Each row is a point. The points of each table are mixes of a few directions, plus a little noise. How many directions does each table use, and how many do they share? Where both have some left over, give the other angles between the two spaces (their principal angles), to ten degrees, smallest first.

First:
[[-13   1]
 [ -2   0]
 [ 60  -3]
 [-21   1]
 [ -4   0]
 [ -6   0]
 [-14   0]]
Second, 7 rows:
[[-27   2]
 [  2   0]
 [-43   2]
 [ -6   0]
 [ 20  -1]
 [ 32  -2]
 [ 22  -2]]
Directions: first 1, second 1, shared 1

First:
[[-40  60 -27  18 -15  -9]
 [  6  -7  23  -1  16   0]
 [  7 -14  26 -14   5  17]
 [ -5   5 -24  -3 -22   7]
 [ 27 -40  32  -9  23   2]
 [  5  -5 -29   9  -8 -16]]
Second, 8 rows:
[[-14  -5  10  -2  27  -6]
 [  5   2  20  -8 -36  23]
 [ 43  -3 -16  21 -15 -20]
 [  8  -7 -38 -38   7  49]
 [-42  15  -6  -8  -2   7]
 [-20   9 -24  -1  11  -4]
 [ 18 -17  41   9  11 -12]
 [  0   5  13  28  -4 -36]]
Directions: first 3, second 4, shared 2; angles 40

First:
[[  2  -1  -2   5  14   3  -5   7  10]
 [ -5  -5  21 -46   6   2  34  15   4]
 [  0  -4 -45  40  32  31 -29  -6  16]
 [  3   5 -25  46 -17   3 -28 -27 -16]
 [ -8  -3   4 -40  19  -2  12  25  24]
 [ -6   3  -6 -11   0  -9  -8   8  11]
 [ 15  -4  59 -14 -18  -9  42  -2 -29]
 [ 10  -1  55 -26 -19 -19  35   6 -19]
 [  0   9 -36  38  17 -14 -60  11  35]
 [-11   2 -26   8 -36  14   6 -38 -35]]
Second (8 x 9):
[[  5  54 -16 -33  29  26  -9  25 -35]
 [  6 -34  43  14 -18 -41   8   1  32]
 [ -2 -30  39 -24   3 -30  21  22  42]
 [ -8 -27 -16  25 -16   4   1 -27   9]
 [  9  11 -17  54 -25   4 -25 -33 -33]
 [ 12  19  28 -11   6 -17  -3  22  -5]
 [-10  -4 -22 -11   8  19   6  -5   2]
 [-11  11 -38 -14  13  34   1  -6 -12]]
Directions: first 4, second 3, shared 2; angles 90

First, 11 rows:
[[-11  -4  12  15 -18  15  29 -30 -16 -11  15  -3   1 -13]
 [ 28  15 -18 -12   5 -22 -31  58  13  14 -13 -28  10  29]
 [-15  -3   5  -3  14   5  -2 -29  15 -17   9  13  -8 -17]
 [  0   7   3   6  -9   4   9  -7   1 -12  13 -19   4  -3]
 [-11 -22   9   5  -5  11  18 -17 -27  20 -15  41  -9  -7]
 [-21   6  -3 -19  45  -4 -31 -32  53 -34  13  15 -13 -23]
 [ 11   8 -11 -11  12 -14 -24  28  16   4  -8  -9   3  13]
 [-16  -8  -4 -20  41  -7 -30 -15  32  -6  -9  38 -15 -13]
 [ 14   4   0  12 -28   1  17  21 -24  12   0 -24  10  14]
 [  4 -10   6  13 -25   8  25   5 -36  20  -8   4   3   6]
 [ 15   6   1  14 -31   2  21  19 -26  10   3 -28  12  13]]
Second, 9 rows:
[[  3  -4   7  14 -26   9  26  -1 -28   8   2  -8   5   3]
 [ 12   3  -5  -1  -4  -6  -5  23  -4  11  -8  -9   5  13]
 [ 20   7 -13  -9   3 -16 -20  42   5  15 -14 -13   6  21]
 [ -9  -5   8   8  -8  10  16 -21  -9  -6   7   5  -2  -9]
 [-32  -7  12  -1  20  13   5 -60  21 -30  18  26 -14 -34]
 [-16  -7  13  12 -11  16  26 -37 -14 -10  12   9  -4 -17]
 [ -3   3  -6 -12  22  -7 -22   0  24  -8  -2   7  -4  -3]
 [ 33   4  -7   9 -35  -8  10  57 -37  35 -16 -30  17  35]
 [ -7   4  -8 -21  38 -12 -36  -3  41 -15  -1  13  -8  -7]]
Directions: first 3, second 2, shared 2

First, 10 rows:
[[ 15  39   4 -43  -8  11  26  33  -5  15 -20  45 -36 -51   1  -1 -21  12
  -15 -24 -22  10  38 -50]
 [  4  11   1 -12  -2   3   7   9  -1   4  -6  12 -10 -14   0   0  -6   3
   -4  -7  -6   3  11 -14]
 [  7  18   2 -19  -3   5  12  14  -2   7  -9  20 -16 -23   0  -1  -9   5
   -6 -11 -10   4  17 -23]
 [  3   7   1  -7  -1   2   4   6  -1   3  -4   8  -6  -9   0   0  -4   2
   -3  -4  -4   2   7  -9]
 [ -6 -16  -1  17   3  -4 -10 -13   2  -6   8 -18  14  20   0   0   8  -5
    6  10   9  -4 -15  20]
 [ -8 -22  -2  24   4  -6 -15 -18   3  -8  12 -25  20  29   0   1  12  -7
    8  14  12  -5 -21  29]
 [ -3  -8  -1   8   2  -2  -5  -6   1  -3   4  -9   7  10   0   0   4  -2
    3   5   4  -2  -7  10]
 [ -9 -25  -2  27   5  -7 -17 -21   3 -10  13 -29  23  33   0   1  14  -8
    9  16  14  -6 -24  32]
 [ -6 -15  -1  16   3  -4 -10 -12   2  -6   8 -17  14  19   0   0   8  -4
    5   9   8  -4 -14  19]
 [  4  11   1 -12  -2   3   7   9  -2   4  -6  13 -10 -14   0   0  -6   3
   -4  -7  -6   3  11 -14]]
Second, 9 rows:
[[ -6  -6 -26 -12   0  -1  18   4 -12   3   7  -6   0  -3  -3   1   0  16
   -6   8  26 -17   7 -18]
 [ -7  39 -14  -6   0   2  -6  17   2  22 -10   4  23 -24  -4 -14  -8  -8
  -17  -6 -10  -2  -2 -16]
 [ -5  27  -8  -4   0   1  -5  11   2  15  -7   3  16 -16  -3 -10  -6  -6
  -12  -5  -8  -1  -2 -10]
 [  5 -60  -5  -2   0  -4  24 -20 -13 -28  20 -11 -33  30   3  20  11  25
   19  16  39 -12   9   6]
 [  8 -26  23  10   0  -1  -5 -15   5 -18   4   0 -17  19   5  10   6  -2
   16   1  -5  10  -2  20]
 [  5  26  33  15   1   3 -29   1  19   4 -14  10  11  -6   3  -7  -4 -27
    1 -15 -44  24 -11  20]
 [ -8  23 -25 -11   0   0   7  14  -6  17  -3   0  16 -18  -5 -10  -6   4
  -15   1   9 -11   2 -21]
 [  3   4  13   6   0   1  -9  -2   6  -1  -3   3   1   1   2  -1   0  -8
    3  -4 -13   8  -3   8]
 [  5 -27   9   4   0  -1   5 -11  -1 -15   7  -3 -16  16   3  10   6   6
   12   5   8   1   2  10]]
Directions: first 1, second 2, shared 0; angles 60

First (9 x 32):
[[  9  26  -7  19  18  -9   9  -9 -12  10 -13   0  -1  24   5  -7  -2 -12
    2  16   8   7 -23   6  15  10  -1  31  12 -14  36   7]
 [-25 -57  12  24  -1  10 -21 -31  20  35  19 -26  -1 -60  33  19 -20  36
   -9 -32   2   4   3   0 -40   8 -27 -21  -7 -10   2  25]
 [  6  20  -2  36  28  -7  11 -26  -9  25 -13   0  -2  17  17  -6  -9  -6
    0  13  13  12 -34   9   6  10 -11  40  21 -22  50  16]
 [  3   1   0 -35 -20   4  -1  28   2 -29   4  11   1   5 -23  -2  12  -6
    3   0 -10  -9  24  -7   6 -12  16 -24 -11  20 -39 -20]
 [-14 -37  12 -30 -27  16 -10  14  19 -16  20   6   0 -32  -9   9   3  17
   -3 -22 -12  -9  34 -10 -23 -18   2 -45 -15  21 -55 -12]
 [-10 -32   3 -39 -34   8 -18  27  13 -24  18  -7   3 -30 -16  11   7  13
    0 -20 -15 -13  40 -11 -12  -8   9 -50 -28  24 -59 -14]
 [ 16  45   9  18  30   9  42 -17  -7   1 -16  52  -7  54  -4 -24   4 -24
    1  28  12  12 -33   4  11 -26  -1  50  47  -9  30  -9]
 [ -2  -9  -7 -17 -17  -6 -16  18  -1 -11   4 -18   4 -13  -8   7   3   3
    2  -6  -8  -8  18  -3   5   9   8 -22 -22   8 -19  -3]
 [ 17  42 -20  24  22 -24   3  -3 -24  10 -22 -18   2  34   4  -8  -1 -21
    5  24   9   6 -29  10  33  27   4  41   4 -20  54  11]]
Second, 9 rows:
[[ -9  18 -11 -18 -13  -7  -5  15  11 -16  -7  13 -10  22  -6 -21  30 -29
  -11  16   1  11   4   3  28   4  11   0   8  20 -31  -9]
 [ 18   2   5   1   3  18   5  13  -9   0   7  26  15  17  -8  -4  -8 -11
   13  14  21   0   1   3   6  -9  19 -17  -9   3   1 -11]
 [-41  30 -23 -42 -28 -45 -10   7  28 -37 -24 -26 -43   5  -8 -20  58 -19
  -36  -6 -46  10  11  -5  27  15 -15  31  26  28 -53   0]
 [ 13  12  -1  -8  -4  15   3  21  -4  -9   4  32  10  28 -11 -15   8 -25
    7  22  22   6   3   5  21  -6  25 -17  -4  12 -15 -16]
 [-11 -15   2  19   8  -6  -6 -22   4  20   1 -23  -4 -25  17  10 -11  18
   -5 -14  -4   1  -9   1 -16  10 -19  11   3 -13  20  18]
 [-10  31 -14 -37 -22 -12  -1  28  12 -35 -11  18 -16  34 -19 -26  43 -37
  -14  18  -8  10  11   0  37   0  17   1  11  31 -49 -18]
 [ -8 -26   7  34  16  -3  -6 -34   0  33   4 -31   1 -37  26  20 -26  32
   -1 -21  -1  -2 -14   2 -29  11 -25  11  -1 -25  38  26]
 [ 15 -30  14  44  24  22   0 -23 -13  41  15  -2  23 -21  22  18 -42  24
   17  -6  28  -2 -16   6 -27   1  -6 -11 -13 -27  48  16]
 [ 32 -20  22   9  17  17  20  -5 -30   3  12  -6  25 -23 -15  39 -52  47
   31 -23 -11 -33   7 -14 -46 -26  -6  -7 -21 -28  40  -4]]
Directions: first 3, second 3, shared 1; angles 70, 80

First:
[[ -4  -7  -1  -6   1   4  -2   8   5   8  10 -16   4   3   3  24  -1 -15
    5   6  12 -10   9   1   6 -10  -5   4 -27   7   3  -5]
 [-18 -17 -13 -21  15  -5  -1  15   8   4  29 -26  -5  23 -22 -21 -23  -8
   -9 -24   8  -8  -9  -5   2 -11  19 -12  -8  -2 -12  -6]
 [ 26   6  10  30   5   3  -6   4   2  -2 -43  10  16  -2  20  17  21  -9
   19  14  -6  -8   3   3  11   9 -11 -16 -11   4  12   1]
 [-26 -13  -3 -36 -12 -12  -7  -6  -5  -4  30  17 -31 -31 -13  -1 -16 -15
  -13 -14  -4  16  15  -6  -1  -7 -19  18  19  -6  -1   2]
 [-24 -15  16 -42   7  -9  -7  16  -9  13  11   7  -4 -12 -18   6  -1  -1
  -10 -10 -12   4  17  -6  -6  -9  -8  15  20 -17  12 -11]
 [ 17  14  -6  27  -4  -2   4 -16  -1 -17 -19  18  -4   0   5 -34   1  16
    0  -4 -10  11 -19   2  -3  17   9 -14  24  -1  -9  11]
 [  0  -4 -16   7  14  -6   1   4   8  -9   6 -11  -3  25 -14 -44 -18   3
   -5 -23  -1  -2 -23  -3   2   3  24 -26   7  -2 -17   2]
 [ 28  20  14  34   1  10   6  -3  -4   2 -43   8  26   8  19   7  27  22
   12  22  -8  -4  -7   6  -4  14   4  -5   2   0  10   2]
 [ 11  13  23   7   9  13   9  13  -7  21 -26 -10  38  19   8  21  28  29
    5  22  -4 -12   1   5 -12   1  12   9  -4  -6  16 -10]
 [  5   3 -20  16 -18   6   2 -18   9 -10  19  -9 -14  -9  16  19 -10 -21
    6  10  22  -1   2   3  11  -4 -11   5 -33  22 -11   9]
 [-15   0  -4 -19 -20  -3   1 -16  -6  -4  26  12 -22 -26  -2   6  -9  -2
  -11   0   2  15  10  -1  -5  -3 -14  23  11   1  -3   5]]
Second:
[[-11  -2   1  -6   2 -10  -4   5   8   4  -4  -6   0   4  -3  -1  -6   7
   -3  -4  -5   7   1  11   9   0  -8   8  10  -7   3   1]
 [  9  -1  -4 -11 -10  20   4  -8  -5   4  -7   2 -17  -3  13  12   8 -21
    3   6  20   4  -5 -30  -7   2   2 -23 -28   6   5  -5]
 [  0   5   7  31  16 -24  -1   7  -4 -14  20   5  35  -1 -21 -23  -7  32
   -3  -5 -32 -19   8  43  -1  -5  10  32  41   0 -16   8]
 [  4   3   3  14   6  -6   1   1  -4  -7   9   4  14  -2  -7  -9  -1  10
    0  -1 -11 -10   3  13  -3  -2   7  10  13   2  -7   3]
 [ 22   2  -4   2  -9  27   8 -13 -15  -4   2  10 -10  -7  12   9  13 -22
    6   9  19  -8  -5 -34 -17   2  13 -25 -31  13  -1  -4]
 [  2   1   1   6   2  -2   1   0  -2  -3   4   2   5  -1  -3  -3   0   3
    0   0  -4  -4   1   4  -2  -1   3   3   4   1  -3   1]
 [  4   0  -2  -4  -4   9   2  -4  -2   1  -3   1  -7  -1   5   5   4  -9
    2   2   9   1  -2 -13  -3   1   1 -10 -12   3   2  -2]
 [ -8   1   5  13  11 -21  -3   8   4  -5   9  -2  20   2 -14 -14  -8  23
   -3  -6 -22  -6   6  32   6  -3   0  24  30  -5  -7   5]
 [ -2  -8 -11 -46 -23  32   0  -9   7  22 -30  -8 -50   3  30  33   9 -44
    3   6  45  30 -12 -60   4   7 -16 -44 -57  -2  23 -11]
 [-19  -2   4   1   9 -26  -7  12  13   2   0  -8  12   6 -12 -10 -12  22
   -5  -8 -19   6   5  33  15  -2 -11  25  30 -12   0   4]]
Directions: first 5, second 2, shared 0; angles 60, 60

First (8 x 32):
[[  7 -10  -5  -5 -29 -13  -8  -3   7  15  24  34   4 -15  12   7   7 -29
   -7  -1 -34 -49   4  21  -3 -49   1 -11 -45  10  36  -6]
 [ -5  11   4   6  28  15  10  -2  -8 -13 -21 -25  -3  10 -13  -5  -8  21
    8   4  30  44   0 -18   3  41   0   9  36 -15 -30   6]
 [-14 -18   9 -15 -30 -35 -25  41  21   2   7 -46  -6  23  22 -15  22  36
  -15 -28 -10  -9 -30  -6  -1   5  -6   2  27  58  -6  -7]
 [ 13  19  -8  15  35  37  27 -42 -22  -4 -10  42   5 -21 -23  14 -24 -32
   16  29  14  16  29   3   0   1   6  -1 -21 -60   1   8]
 [  4  -6  -3  -3 -15  -7  -4  -1   4   8  12  17   2  -8   6   4   4 -14
   -4   0 -17 -25   2  11  -2 -25   0  -5 -22   6  18  -3]
 [ -5  13   3   7  31  18  11  -3 -10 -14 -24 -25  -3  11 -15  -5  -9  21
    9   5  33  48   1 -19   3  45   0   9  38 -18 -32   6]
 [  7  12  -4   9  22  22  15 -23 -13  -3  -8  21   3 -11 -14   7 -14 -15
    9  16  11  13  16   0   1   4   4   0  -8 -35  -1   5]
 [ -7 -21   4 -15 -42 -36 -26  32  22  10  20 -18  -2  10  25  -8  23  12
  -16 -24 -28 -37 -22   8  -2 -24  -5  -4  -4  53  15  -9]]
Second, 10 rows:
[[-46   5 -30 -41   0   3  18 -43  20   0   4  20 -32 -12 -20  10  15 -11
   17  -2  23 -11  54   9  48 -21  14 -17  -5  48 -15  -4]
 [-34  33 -51  -7 -19   9   6 -58  31  18   0  16  -7  -5 -33  -7   4   4
  -11  19  51  10  31  -2  44  -3   2 -16  28  23 -25   3]
 [ 18  -4   6  43   6  -2  -2  49 -16  -9   4 -17   5   4  22  15 -13  14
   -9 -25 -22  15 -29 -17 -29   9   2   8 -10 -11  18   1]
 [-22   4 -10  -8   5   4  11   2   7  -5   9   7 -19  -5  -2  32  20  -5
    6 -17 -12   0  14 -13  13 -15   8 -11  -5  30  -2 -16]
 [  9  -4  -2  21   1  -4  -2  15  -8  -4  -2  -9   4   2  10  -9 -20  10
   -4  -7   4   6  -7   2 -10  10   1   7  -6  -8   9  11]
 [ 21 -22  19  11   0 -13 -14  17 -14  -8  -9  -9  16   8  17 -35 -34   9
    6   7   2 -11  -6  26 -27  18  -4  19 -11 -20  19  26]
 [-43  26 -28 -42  -4  15  17 -49  29  12  10  24 -25 -11 -33  36  50 -19
    3   5   8  -1  32 -17  50 -29   5 -27  17  40 -30 -31]
 [ 45 -10  32  13  14  -1  -1  28 -29   0  -7 -21  14   1  15 -16 -11  -2
   -9  -2 -15  15 -41  -7 -20  11  -7   9 -12 -54   2   1]
 [ 18 -11  31  12 -14  -7 -30  18   4  -1  -1   3  32  17  10  -7  -1   5
    0  20 -25 -24 -23  15 -49  13 -16  17  18 -11  19   4]
 [ 34 -18  34  -1  12  -4  -3  20 -23  -4  -7 -13  11   2  14 -19 -10  -5
    2   2 -15   0 -25   6 -19   7  -6  11 -14 -38   5   4]]
Directions: first 2, second 5, shared 0; angles 50, 70

First (11 x 32):
[[-15   0 -28 -17 -11   6  14  -4  -9  -7   2 -27  18  14  22   3  15   5
  -10  -7   3  -5  17   2  -1 -15  -2   8  -2  -8   4   7]
 [ 17 -23 -52  12  -8  -4  -7 -28 -31  -5  -9 -55  16   3  31 -22   1  17
    8   2 -25 -16  14   7 -16 -17  27 -15 -31   2   7  27]
 [-28  13   0 -31  -2   1   6   5   4  -2  12   2   3  20  -8  15  21 -10
  -25  -3   7  19  14  -5   8   5 -14  19  15 -22   2   1]
 [-18  15 -13 -39  -3  15  26   0  -3  -3  -1   7   7  25   8 -10  21  -8
  -23   8  11   7  15   9  10  10  -4  24  15 -23   4 -11]
 [-16  16  33 -24  -1   6  33  16  35   2  -8  29   2 -20   0  -3  -1   1
    1  -1  27   5   7  10   5 -17 -24  10   1   2 -15 -14]
 [ 15  14  22  13  16  14 -15  12  -9   3   7  55 -26  25 -30   3  -7 -26
   -7  14   2   1 -34  -7  20  60   6  11  45  -3  12 -38]
 [ 28   5  -2   6   9  22  13   0 -12   0 -15  35 -10  10   4 -31 -11  -9
    7  21   3 -19 -20  15  11  34  17   6  18   5   7 -34]
 [ 19 -28 -16  38  -6 -20 -22 -15  -7   0  -5 -48   8 -30  15   0 -17  24
   27 -12 -21 -13   2  -4 -23 -37  13 -32 -41  24  -5  34]
 [  7 -14  32  26  17 -41 -60 -13   6  14  14  -2 -28 -21 -51  15 -10  -4
    4   1 -33  40  -6 -19 -12   9   7 -24 -23  -7  -7  37]
 [ -1  -2  25  18  -9  -1  18  20  31  -2  -7   1  10 -40  16  15 -19  17
   26 -20  24 -21  -6   0  -7 -43 -22 -13 -12  35 -14  -5]
 [ -8   4  -1  -1   0   2  -7   5  -5  -2  10   2  -1  14  -6  15   6  -7
   -9  -5   2   3  -4  -9   5  10  -4   6  16  -4   6  -4]]
Second:
[[ 20 -23  13  13  16 -38 -37 -32   4  16 -10 -16 -20 -34 -28 -29 -13   9
   14  17 -40  33  11   6 -21  -7  23 -28 -55 -11 -13  46]
 [-26  -4  -2 -21  -6 -21  -6  -8  11   3   9 -33   9  -8  -5  14  16   8
  -11 -12  -7  26  27  -6 -11 -30 -12  -2 -24 -14  -8  36]
 [ 15 -14  -9  25  -4  -4  -3  -4  -4  -2  -7 -20   6 -18  15  -3 -14  14
   20  -6  -5 -18  -4   0 -11 -19   7 -17 -17  20  -2   7]
 [-13  14   7 -13   1  10   7  12   2  -2   8  19  -1  18  -7  13   8 -12
  -13  -1  12   3  -4  -5  12  15 -10  15  25  -8   5 -17]
 [ 25 -21   1  38   2 -16 -21  -9  -1   3  -7 -20  -2 -31   3  -6 -22  15
   28  -4 -17  -9  -8  -2 -17 -18  13 -28 -30  22  -6  17]
 [-37  15 -25 -30 -23  23  40  21   1 -15  11 -17  31  25  37  30  24   2
  -18 -23  34 -19  14  -5  10 -24 -28  25  27   1   7 -16]
 [  6   4   1 -29  12  -3   3 -21  -4   8 -10  16 -13   7 -16 -39   8 -10
  -13  29 -15  27  14  18   2  24  17   8 -10 -31  -3   5]
 [ 14  12   0  21  -2  34  17  27  -9 -10   0  35   0  21  15  13 -11 -10
    8  -4  26 -41 -36  -3  19  27  -5  11  49  26  14 -53]
 [-24   2  11  15 -12  -4 -10  24  11  -6  22 -13   8   0   0  55   2   2
    0 -33  17  -7  -7 -25   1 -21 -27  -2  18  17   1   0]
 [ 12  10  -1 -35  16   9  12 -19  -8   8 -16  32 -16  17 -15 -52   9 -15
  -17  38 -11  21   8  24   9  41  21  16   1 -34   1 -10]
 [  9   3   5  15   2   9  -1   9  -3  -2   1  15  -4   4   0   5  -7  -5
    5  -2   6 -13 -17  -3   6  13   0   1  16  11   4 -17]]
Directions: first 5, second 4, shared 4
